Each row of a before or after table is a point. One or more steps were done to the points. Then noise was added and the rows were shuffled. The steps act on columns, c1 being the first. Name the steps. A step turns or swaps two columns, mirrors them in a line or flattens them onto one, adds a multiple of one to another, or multiplies or shifts one. Angles are multiples of 10 degrees, from the lower column toward the higher: turns from -170 to 170, lines from 10 to 170 but not 90. Use the fewest steps. Two steps may share a column if one is a turn and the other turns, adds or multiplies; they go together, in the order done. Otherwise the lowest column goes first.

Before (12 x 2):
[[ 69  43]
 [-30  28]
 [ 41  87]
 [-15 -28]
 [ 65 -15]
 [ 41  88]
 [ 36 -11]
 [  0  46]
 [ 74 -29]
 [-17  24]
 [-32 -21]
 [ 10  21]]
After (12 x 2):
[[ 87  41]
 [ 29 -31]
 [-28  73]
 [ 48   1]
 [-16  63]
 [-21 -29]
 [-10  36]
 [ 43  70]
 [-32 -13]
 [ 90  41]
 [ 24 -13]
 [ 19  11]]
Steps: swap c1 and c2

Before (13 x 6):
[[  -2   32  -17   84   16   21]
 [   2   20  -24  -51   27   22]
 [ -14  -17   11   39    0    5]
 [ -11  -44   -7   37   50   41]
 [  -8  -19  -22   -6   32    9]
 [ -15    5   76   16   29   32]
 [   0  -45  -34   57   48   10]
 [ -35  -28   33    7   39   -1]
 [  38   23   10    8   91    5]
 [ -37  -21   27   37   -2   31]
 [ -33    5  -13  -40   47   57]
 [  -8   20  -14    3   47 -101]
 [ -26  -25  -63  -27   -8   10]]
After (13 x 6):
[[-20 -15  45  -3  13  12]
 [ 27  44  -3  15  24 -42]
 [ 16  35 -40  -4  33  21]
 [-14  37  68  57 -11   8]
 [ 11  33 -57  -6   9  11]
 [ 37   4  22 -23  47   0]
 [ 98  -4  34  57  65   4]
 [-10 -25 -54  41  11   3]
 [ 15  23  52 -57  19  11]
 [ 46   8 -15  16  36   6]
 [  4 -13  40   8   9   2]
 [ 90  -1  28  23  65  17]
 [120  77  11  -4  53   1]]
Steps: turn c2 and c5 by -40 degrees; add 1.5 times c5 to c1; turn c3 and c4 by -60 degrees; multiply c6 by 0.4

Before (8 x 11):
[[ -1  10  23  10 -45 -11 111 -17  47 -11 -18]
 [ 16   1  -7 -17 -23 -88 -30   5 -74  11  20]
 [ 14  39   1  -9 -23  43 -20  19  53 -22 -37]
 [ 24  -9  19  12 -46  38 -17  12 -12  -6  21]
 [ -7 -10 -18  -4 -49  24 -34  25  25 -28  21]
 [  2  -6  -7 -25 -23   6 -13 -12  31 -27 -73]
 [ 24 -10   7 -92 -58  -8 -19 -36  29  -7 -14]
 [ 30 -17 -14  -3 -19  27 -10  45  58 -19 -26]]
After (8 x 11):
[[  18    3   -7  -16  -23  -84  -61    7   55   10  -17]
 [  16   42    0   -7  -22   41   54  -32    3  -26   27]
 [   0   14   24    9  -40  -13    8    8 -119  -12   23]
 [  -6   -9  -19   -6  -46   26   36  -13   21  -27  -33]
 [  29  -18  -14    0  -17   29   54  -51  -12  -19   -2]
 [  25  -10    6  -94  -55   -9   33   21   10   -6   31]
 [   3   -4   -9  -24  -26    9   33  -24    3  -28   71]
 [  25   -6   18   10  -47   41   -5    2   24   -8  -26]]
Steps: turn c7 and c9 by -110 degrees; turn c8 and c11 by -150 degrees

Before (13 x 18):
[[  48  -22    1   -9  -61  -16   28   11   -2   68   41   31  -27   45
    -4   49    1   46]
 [ -26    7  -34   16  -85  -37   22   -8   -3   89    4   -1  -71   -3
    13   -1   57   18]
 [ -24   14  -17  -25   83   -8  -50  -43 -100  -58  -37   -8    5   57
   -11  -53    2   -1]
 [ -15  -37  -23   39   -3   33   42   53   -1    2  -37  -86   13  -11
   -26   -3   32  -84]
 [  41  -37  -33   37  -13    9   34    4  -29   50   29   31  -93  -33
   -16    3   11   24]
 [   9   41  -11  -41   78    7  -75  -12  -48  -19   29   35   11    9
     5  -23   41  -43]
 [ -12   20  -16  105   33  -15   19   58  -21   12   34  -25   35    4
   -40  -12   -7  -40]
 [ -20    4   22  -54   83  -69  -17    5  -40  -28  -14   11  -17  -23
   -47  -42   18  -11]
 [ -30   20   12  -47   99   11  -10  -19  -26    3   23   25  -46   56
   -59  -77   13  -19]
 [  -3    7    1   -9  115  -25    3   12  -35   30  -39   57    5   27
    12  -52    9  -35]
 [  -7   30   -7  -13  -43  -11   76   -1  -38  121   24  -18  -83  -37
    16   66   -8    7]
 [  -3   20  -43   -3   -5   21   42   12   16   35   16    3  -11  -22
     8   -2   10   65]
 [  15   11   26  -10   83   -7  -75  -12  -24   -5   -4  -16   16   12
     0  -94  -40  -27]]
After (13 x 18):
[[ 16  11  29  28  84  -4 -13  29 -19  -7  -9 -20   6  12  -2 -96 -40  -4]
 [-26   5 -36   2 -84   4  -1 -15  -2  92 -32   0 -30  -2  10  -1  55  14]
 [ -3   5   3 -10 115 -35   3  24 -38  32 -29  59   4  23   8 -50   8 -31]
 [-31  15  11 -34  98  20  17  27 -30   8  12  26 -17  58 -60 -74   9  12]
 [-15 -37 -26   8   0 -39  -5  46  -1   3  35 -84   3 -11 -28  -3  33 -91]
 [ -4  16 -47 -21  -7  15  13 -59  15  33  22   3  -3 -24   9   0   8  29]
 [ 47 -34 -35  14 -16  27 -12 -20 -26  49   6  32 -34 -30 -15   9   8   9]
 [-19   5  19 -37  82 -16  18   6 -44 -29 -70  12  -9 -25 -50 -43  17  -9]
 [  6  41  -7  -2  76  29   2  42 -47 -21   6  35   2   7   9 -21  38 -13]
 [ -7  19 -17  67  35  31 -40   4 -20  14 -17 -24  17   1 -38  -9  -7 -75]
 [ 47 -23  -1 -17 -61  41  14 -41  -4  70 -20  30 -11  46   4  50   0  14]
 [-28  15 -19   6  83 -35  -2  21 -99 -62 -10  -9   1  56 -14 -55   1  39]
 [ -7  27  -6 -41 -44  23  26  -7 -37 119  -8 -18 -32 -41  15  63  -6   0]]
Steps: flatten c4 and c7 onto the line at 150 degrees; swap c6 and c11; mirror c8 and c18 in the line at 120 degrees; multiply c13 by 0.4

Before (9 x 32):
[[ -10  -34  -21  -73    0   18  -32    1   -2  -73   26   45  -79  -37
   -25   20  -40  -60   25  -49   25  -29  -13   43    6    1   36   42
   -49   21    4  -50]
 [ -14 -110   28  -50   21   26  -52  -11    1  -70   35   41  -17  -18
   -33  -18  -21  -72    8  -71   15  -10   28   14   30  -51   18   64
   -72  -19   31  -28]
 [ -72  -59   36   -7   24    9  -23  -73   18  -60    1   77  -10  -51
   -16   23  -11  -36   13  -11    4   39   16   15    1   14   -5   54
   -18  -25   33   29]
 [ -50  -36   11   53   24   16   19   27  -13   -7  -23  -48   37  -27
     6   32  -26  -22   81   73  -55   26   13  -15 -109   -7   27   -4
    40  -12    4   34]
 [ -33  -76    1  -44   33   15   -5  -68   39  -40  -24   43    5  -43
    18    9  -16  -41   66  -66   13   27   36  -40  -42   11   13   -1
   -39  -56   21   25]
 [   4    0  -24  -46    6   82  -22   52  -43   50   22    2   65   42
    29  -67  -22  -13  -48  -62  -25  -51    5   56   36   49   60  -18
    -7    1  -73  -43]
 [  -4   -7  -17   14  -26    2  -24   22  -26  -19  -16  -65   22   65
    16   24  -22   13   58   49  -86  -36   35   11    4    7   17  -50
    54    1  -57   -1]
 [ -27  -37   27  -29   36   -4   12  -44   -6    5   -3   26  -13  -62
     4   45   21  -48   64  -65    9   28   25    8  -18  -19  -42   73
   -57  -15   66   25]
 [ -21    4   -2   18  -55   53  -53   39  -75   46   21  -58   69   55
    45   -5  -18  -18   -5   15  -56  -88   10  -29  -23   82   29  -65
    15    2  -62  -61]]
After (9 x 32):
[[-33  80   4 -51  22 -68  -6  12  45 -38 -10  42   3 -44  17  10  34  30
  -34 -63  14  22  31 -40 -27 -69  15  -5 -38 -58  24  18]
 [-14 121  29 -54  30 -21 -54 -57  -4 -72   0  45 -19 -20 -35 -17 -38  61
    0 -66  14 -15  31  17  -7 -15  -3  64 -76 -22  30 -24]
 [-20  -2  -5  18 -22 -19 -54  84 -76  46  -4 -58  75  62  47  -1  14  21
   69  13 -59 -90   8 -33 -22  44  12 -68  15   3 -64 -62]
 [-24  40  24 -27  12 -51  15 -20  -3   2  18  27 -12 -61   0  45  19  47
  -50 -65   6  19  30   7  15 -48 -35  71 -58 -23  73  21]
 [  2  -3 -13  19 -36 -52 -25  13 -28 -21 -16 -64  27  69   9  26  -9 -12
   -5  50 -86 -34  32   7 -20  26  23 -45  53  -2 -62  -3]
 [-68  64  43  -8  27 -13 -28   9  15 -62   3  76  -9 -53 -12  28 -12  30
   -9 -10   6  42  13  19 -11 -78   3  60 -18 -25  32  29]
 [  5   5 -21 -48  50   0 -21  43 -43  43 -14   0  66  38  28 -66 -38  16
   79 -60 -23 -50  -2  57   0  48  34 -17  -3   2 -74 -47]
 [-53  40   7  59   3 -78  20  -9 -12 -12 -13 -46  40 -27   3  32  87   8
  -35  74 -53  23  12 -15 -65  26  32  -3  41 -14   5  37]
 [ -9  45 -20 -75  -3 -35 -30   4  -1 -70 -14  44 -79 -36 -27  15 -18  53
    9 -49  22 -29  -5  47 -35   3  11  44 -51  26   4 -53]]
Steps: turn c2 and c18 by 170 degrees; turn c6 and c19 by 120 degrees; turn c5 and c19 by -30 degrees; swap c8 and c26; flatten c11 and c27 onto the line at 120 degrees; turn c17 and c25 by 70 degrees

Before (9 x 64):
[[ -10   38    1    2  -46  -24  -38  -18   -4   43   15  -24   17   19
    22   16   37   35    9   52  -13  -26  -35   43  -23   -1   12  -21
   -12   22  -68  -15    2    3   -5  -26  -42   54  -48  -25    4  -25
    46   23   35   36   30  -42   32   48   41  -44   59   25  -10  -24
    13   -3  -47   11  -30   -3   71  -16]
 [ -12    5  -21   43  -38   92  -13   -9  -45  -46  -67  -22    7  -18
   -40 -100   -1   11  -40    3   14   31   36   50   78   -5   16  -23
    70   -2   41   81    0   33   10   20  -74   -8  -10   54   20   75
     1  -16   -2   -3  -33   90  -16   33  -28   26   35   50   44   -3
    23   43   -4  -32   -6   -2  -12   10]
 [ -11   12   -5    2  -22  -13  -18  -49   -3   19   11   -4   -7    5
    18   45    1  -10    6    9   -7  -10  -87    4  -23    5   17   19
    -3   -7  -10  -10   37   -8    7  -16   37   47  -17  -10    7  -60
     6   -2   15   14  -17   28   -2  -10   39  -67   47  -34   -9  -15
    33   12  -27    9   16  -10   73  -55]
 [ -29   12   63    2   23  -19  -24  -25   39   -1   -5    1   -8  -22
    33  -18  -40  -40   18  -37  -32  -19   70   35   49   30  -16  -29
    -4   62   -4  -24   14    6   29  -17   45  -27   -2  -24  -23   63
    48    7   28   37   12   31  -23  -21   39   98  -24  -18   12   71
    -8   15   50    1    4  -15    5   -3]
 [   0    0    6   24  -26   -1   -9  -32   13    6    5    9  -39    7
    24   67  -10   21   38    5   -8  -43   -4    3  -57   13    3  -26
     0   18  -11  -23   68   -9   -2  -47    4   46   -7   32   -5  -27
    14   -8    2   14   21  -32   -1    3   43  -35   27  -41  -26  -11
    56    6  -64  -28  -46  -27   34   -4]
 [   9    8  -38    6  -24  -41  -28  -33    2   36    7   -1   25    4
     6   11  -29   33   47  -24   19  -65  -28   59  -45   29  -35   21
   -15   17   -5  -15   11    6  -32  -28    0   56   16    2   51  -44
    -7    5   -8   18   12   16   28   16   58  -26    9   -3  -25  -27
    15  -22  -46    4   35  -18   30  -46]
 [   1  -26   52   13  -21  -15   -5  -28   -2   54   -1   55    7   -5
     0   50   15   27    4  -42  -26  -21  -26  -19  -33  -12    6   16
   -31   17  -55  -63   27    9  -17  -21   11    5   46   -8   21  -48
    -7   45   11    6    0  -23  -14   40   19  -48   15  -11   15   -2
   -43  -17  -10  -15   -9  -43   -3  -37]
 [ -12  -12   61  -29   26   56   17   27   71    5  -14   21   -6  -55
    28   59  -71   -9    7  -39  -12   -9   69   80   16   27   10  -34
    -1   15   33  -42   12  -41   13    6   47  -83   -8  -56  -31   70
    34  -30   15   39   14    8  -45  -39   32   87  -23  -55   -5   80
   -45   12   45   -6  -11  -60  -11  -23]
 [ -56   15  -58   -3  -38    8   -5  -24  -42  -25  -79  -48   34   -2
   -28  -99  -59   38  -62   22   -3    9   40   68  113  -25   33  -48
    31    7   48  100  -19   35   14    4  -71   15    5   23   34   85
     6  -21  -13   13  -30   91  -49   26  -21   41   19   55   30   -2
     3   47  -17  -40  -33   58   47   69]]
After (9 x 64):
[[ -33   10   60   -1   26  -19  -22  -26   38    0   27    1   -7  -21
    31  -17  -41  -40   15   34  -32  -20   69   32   45   27  -15  -27
    -2   46  -44  -24   12    9   39  -18   46  -24   -1  -23  -21   59
    48   10   28   35   14   29  -21  -21   41  122  -28  -23   13   71
    -9   13   54   -2    5  -17    5   -4]
 [ -54   13  -55   -3  -36    9   -4  -25  -39  -27  -75  -48   33   -4
   -27  -95  -56   36  -58  -26   -3    8   40   68  114  -26   32  -45
    33   35   37   99  -17   34   11    8  -72   17    6   25   36   86
     7  -19  -14   13  -32   91  -50   25  -22   27   17   53   31   -5
     7   47  -22  -40  -32   58   46   72]
 [  -8   39    0    1  -48  -24  -33  -17   -4   45   28  -30   18   22
    22   16   36   33    9  -73  -14  -28  -37   40  -24   -4   15  -20
    -7  -23  -64  -14    3    2  -24  -26  -41   55  -51  -27    7  -26
    45   22   36   32   29  -40   35   48   38  -27   28   29   -6  -26
    15   -1  -47   12  -32   -3   70  -21]
 [   5   -3    6   26  -25   -5   -9  -32    7    4   17   12  -38    6
    23   71  -13   23   36  -23   -5  -40   -6    3  -58   11    2  -26
    -4    7  -16  -23   69   -7  -83  -49    4   48   -9   34   -4  -25
    14   -5    5   12   21  -30   -1    2   40  -19   -4  -44  -20  -10
    54    3  -64  -31  -46  -24   34   -3]
 [ -11    9  -25   43  -37   95  -14   -6  -42  -44  -63  -21    6  -17
   -42 -100    3   12  -42  -33   15   30   38   50   79   -6   17  -25
    70   24   28   83    2   34  -22   21  -75   -6   -6   54   20   71
     0  -16   -3   -3  -34   88  -12   31  -28   -2  -10   46   46   -5
    24   45   -4  -33   -7   -5   -9   10]
 [   3   11  -44    8  -24  -43  -25  -32    2   35   16    0   22    5
     5   11  -32   32   48   -1   18  -68  -26   57  -48   31  -34   22
   -12   10  -18  -14   12    5  -54  -30    2   55   16    0   52  -44
    -5    4   -8   21   16   13   28   17   55  -20  -30   -3  -23  -26
    11  -21  -51    0   34  -17   29  -49]
 [   2  -26   52   13  -19  -16   -5  -26   -3   58   10   53    9   -2
     2   50   13   28    6   -1  -27  -20  -27  -17  -28  -11    4   16
   -28  -23  -57  -62   27    6   48  -18   11    5   46   -9   19  -46
    -8   45   13    5    2  -23  -15   38   19  -44  -45   -7   15   -7
   -41  -20   -9  -17   -9  -47   -5  -41]
 [ -12    9   -6    5  -19  -13  -19  -46    1   20    9   -3   -5    5
    17   44   -2  -11    7  -48   -9  -12  -89    5  -22    4   18   22
    -2  -14   -2  -14   37   -5  -45  -17   36   47  -15  -14    5  -59
     8   -3   15   14  -21   29   -2   -9   42  -55   -5  -36  -11  -17
    30   12  -28    6   16  -11   71  -57]
 [ -14  -10   58  -25   26   58   18   26   71    6   -9   19   -5  -51
    28   57  -73   -7    9   35  -10  -10   66   81   15   28    8  -36
    -3   33   17  -42   12  -42   80    6   48  -84   -9  -54  -27   69
    35  -32   17   41   13    5  -44  -39   31  106  -29  -56   -3   80
   -43   10   46   -8  -11  -64  -12  -27]]
Steps: add 0.5 times c30 to c11; turn c30 and c31 by -40 degrees; add 0.7 times c15 to c52; turn c20 and c53 by 110 degrees; add -1.5 times c57 to c35

Before (12 x 64):
[[ 32 -29  85 -11  18 -21  66 -23 -23  32  52  47  26  52  -6  20  25  -5
  -70 -13   2  28 -35  -6 -32   3 -23  20  -6  95  50 -10 -43 -21  26 -37
    7 -22  99  27   3   6 -10  26   9  -2  -3 -21  -3  45  38  16 -43 -35
    2   4 -23  -2 -28  27   2 -15   8  -4]
 [-35 -21 -11  -6  46 -34  -6 -20 -16  53   6  55 -12 -55 -59  43  35 -22
   -6   8  90  -8 -25  25 -26 -33 -31  18  -3  37  28 -24 -43 -77  30  24
  -38  11   2 -49 114   4 -19  43  75 -23  16  -3  20  24 -19  11  -2  28
  -17 -11 -17  31 -49  -3  56 -24  12  39]
 [-32  33  -7  10  -8   1  -7  -4 -41 -30 -14  45  14 -53 -31 -43 -76  35
   -5  29 -34   0  16  39 -22 -73   7 -47 -31  49 -88  19  58 -49   4  -2
   -5 -36  12 -26 -20  53 -37  15  -6  11 -30  -1  11  25  49 -15  -8   3
   31 -67 -19  14  53   7 -27   5  29  12]
 [  8   0  17  32 -55  24  42  21 -53  53   3  -4 -31 -36   3  69 -74 -20
   85  -6  16  16   1 -39  52 -31  56 -13 -29   6 -49  -7 -51  51 -12 -30
   -8 -11 -58   9  58 -17  88  -4 -39  40 -34  32  31  -4  64 -24 -37   2
   13  28  -7 -11  -5  22 -10  50 -17   4]
 [ 27  48 -26  -7  15   1 -21  -3 -15  -4   6 -21  81 -14  15   0   9   5
  -22 -34  31  82 -13  26 -31  23 -23 -43  15  19   8  15  50 -54  39  -9
  -26 -23 -19  20  76  -8 -19 -84  43 -32  -5  45  57  63  44  14  37 -21
  -34  -8  28   8 -24  23  45  -9  -5 -50]
 [  9  11  37  -8  42 -50 -66  17 -47 -14 -24 -63 -24  26   7  -2  41 -45
    1   4 -42  21   6 -72 -38   9 -45 -26  48  51 -26  -4   3  17  29   4
  -22  -8 -77  29 -25  12   6  17  16 -24  -3 -11   8  21  38  33 -66  18
   42  -4 -77  21  37  19  78  12 -16  -9]
 [-74  58   0  33  13   5 -11   4 -14  45 -10   7  23  47   3  47 -41  36
  -34 -15 -25  34 -72 -65  -1 -54  64  11 -30  10 -59   9  41 -29 -37 -33
    3  56  29 -46  50  19   4  36   4   4  -1  43  13 -27  -2 -42 -30   0
   38 -16  17  10  20  31 -22  -5 -20 -43]
 [-12  33   8 -27 -63  34  26   8 -42 -17  61  62  13  21   6 -13 -68  37
  -52  44 -21  10 -58 -78  29  19   6  -2   0  55 -31  37  -2   9   6 -14
   24 -37   3  27  67  10 -42 -24  14  -5 -40 -51 -59   6  27 -25 -28  35
   33  22  13  53   6 107 -62 -26 -19  44]
 [-23  10 -53 -52  39  -6  41 -35  53   5 -27  -7   8 -11 -40  -4  27  20
   18  37  61 -38 -10  32  -2  13 -15  45 -63  13  25  42  -3  37  34  84
  -16 -13 -33 -44  55 -40 -20  32  60   2 -37  98  10  16  13  28 -26  20
   22   8 -22  20  38 -68 -28  -3  17  25]
 [ 66  72 -38  12 -19 -13  13  23 -42  18  14  25 -39  44 -34  53 -38  48
  -30  36  74   5 -26 -17 -34 -15 -34 -25 -78  27 -49  32  -8  39   6 -55
    6  41  27  31  -1 -22  20  24 -27   0 -10 -15  10   6 -24  -7  -7 -31
   30  53  12 -14   9 -57 -22 -67  -3  12]
 [-43  13   9   7  30 -23  46   1  32  55  18   6  94  49  53 -30 -50 -36
  -24 -20 -37  -5 -50 -35  73 -28 -75 -21  12  25 -34  15  35   4 -66  12
  -16 -49 -23  59  57  45  65  56  19  -7   7  -8 -53   1 109   3 -27 -13
   39 -45   6   4 -48  32 -25 -50 -28  -5]
 [ 38  11  58 -28  50   8  16 -39  43  23   1  26  29 -10 -71  18 -51  -4
  -79  -4  -4  26 -22 -22   2  -5 -29  29 -26  -9 -54 -20   5   7 -15 -45
  -20 -47  -8  57  23  26 -19   4 -37  12   5  40   5  50  90   6   1 -15
   15  12 -38  27 -66 -32 -36 -17   6  -2]]
After (12 x 64):
[[ -68   58    0   38   14   11  -15   -5  -19   42  -12    5   26   47
    -2   50  -42   35  -38   -9  -30   30  -59  -65   -1  -51   53   12
   -31   16  -60    4  -17   14  -43  -26    3   60   30  -48   67   21
     5   37    4    4   -7   44   16  -25   -6  -45    6   -2   33  -25
    15  -45   21   35  -37   -2  -16  -40]
 [  34    8   56  -27   46   14   12    1   42   24   -1   30   28  -16
   -71   16  -52  -14  -81   -3   -1   28  -38  -26    2    1  -27   32
   -21  -10  -51  -23  -16  -29  -18  -42  -22  -52  -10   58   15   25
   -17    2  -40   13    8   43    3   49   86    6   -9  -12   12   17
   -42    7  -65  -33  -20  -17    4   -2]
 [  14   -1   20   28  -58   20   45   -8  -51   54   -3    0  -29  -30
     1   67  -77  -24   85  -10   15   18   11  -40   51  -34   47  -20
   -32    8  -48   -6  -73  -43  -16  -32   -7  -16  -57   10   -9  -19
    88   -9  -41   41  -30   30   29   -5   61  -23   12    4   11   24
    -3   -6   -3   25   27   47  -16    5]
 [ -28    7  -56  -53   36    0   40    0   54    5  -29  -11   12  -12
   -38   -8   29   25   16   34   55  -41  -20   32   -9    9  -22   43
   -63   17   25   47  -47  -44   27   86  -11  -15  -38  -39   29  -38
   -12   35   53   -2  -37  106    8   19   15   31   -3   23   23    9
   -19    9   39  -69    8    3   23   27]
 [  31  -32   85  -17   14  -20   69    1  -20   35   48   52   27   53
    -5   24   25   -6  -69  -15    5   24  -34   -1  -30    1  -30   16
    -7   92   49  -11  -19   18   29  -42    0  -21   98   27  -39    4
    -5   30    7   -8   -9  -22   -9   42   43   17    0  -43   -1    1
   -24  -24  -24   24  -14  -13    7   -5]
 [  24   59  -29   -9   15    4  -23    0  -15    0    4  -21   79  -13
    12   -4   10   -1  -11  -39   27   84  -11   27  -24   27  -14  -45
    14   23    7   16  -46   64   39   -3  -28  -22  -24   28   80   -5
   -20  -93   39  -34    1   42   57   71   48   17   -6  -33  -38   -8
    32    2  -21   25   -6  -16   -5  -52]
 [ -39   35   -5   15   -8    0   -9   -1  -41  -31  -17   43   14  -53
   -32  -41  -73   36   -3   30  -32   -4    5   42  -18  -78    8  -44
   -33   53  -95   19   53   15    6    5   -7  -33   17  -25   43   53
   -38    9    4   13  -32    3   13   28   46  -13    2    5   36  -61
   -16   25   56   12  -51    4   29    6]
 [   4   13   39  -11   47  -51  -65   -4  -40  -14  -27  -60  -31   26
    10   -7   42  -45    2    9  -40   21   -6  -73  -37    3  -48  -24
    41   56  -22   -5   16   36   23    8  -25   -5  -80   29  -12   12
    13   14   12  -21   -3  -11   14   19   41   37  -11   14   40    1
   -79   20   33   17   76   15  -20   -7]
 [ -33  -22  -13   -7   42  -33   -9    4  -11   51    5   56  -15  -56
   -62   51   38  -21   -4    7   92  -11  -35   20  -24  -28  -32   16
    -4   42   27  -24 -122   90   39   20  -42   11    1  -49   21    4
   -15   42   70  -27   16   -3   22   22  -22   12   -7   26  -18  -10
   -14    7  -53    1   -5  -24   16   38]
 [  66   76  -37   12  -16  -15   19    5  -42   18   16   21  -39   46
   -32   50  -34   49  -31   35   74    6  -11   -6  -43  -15  -30  -28
   -73   33  -49   37   -5  -47    9  -50    2   43   28   25   -4  -23
    19   21  -26    6  -15  -11   20    4  -20   -8   -6  -33   32   52
    12  -32   11  -52    5  -67   -2   12]
 [ -10   35   -4  -28  -58   33   24   -3  -39  -15   61   56    7   29
     6  -14  -67   35  -54   48  -18   13  -81  -72   26   19    1   -8
    -1   51  -33   32  -52  -50    9  -18   22  -33    1   25   30    9
   -43  -23   10   -3  -41  -50  -63    1   32  -22   -2   31   33   21
    12    2    8  109  -37  -26  -23   43]
 [ -43   13   16   10   27  -24   49    8   33   55   11   12   91   50
    55  -23  -53  -35  -28  -19  -36   -2  -42  -32   73  -32  -78  -18
    10   27  -36   18  -27  -18  -63   14  -20  -51  -29   61   53   43
    63   56   16    2    8  -12  -53   -1  113   -1  -14  -19   36  -45
     5  -26  -43   34  -18  -49  -23    0]]
Steps: multiply c8 by 0; turn c23 and c58 by 40 degrees; flatten c27 and c53 onto the line at 10 degrees; turn c33 and c41 by 60 degrees; mirror c34 and c61 in the line at 70 degrees
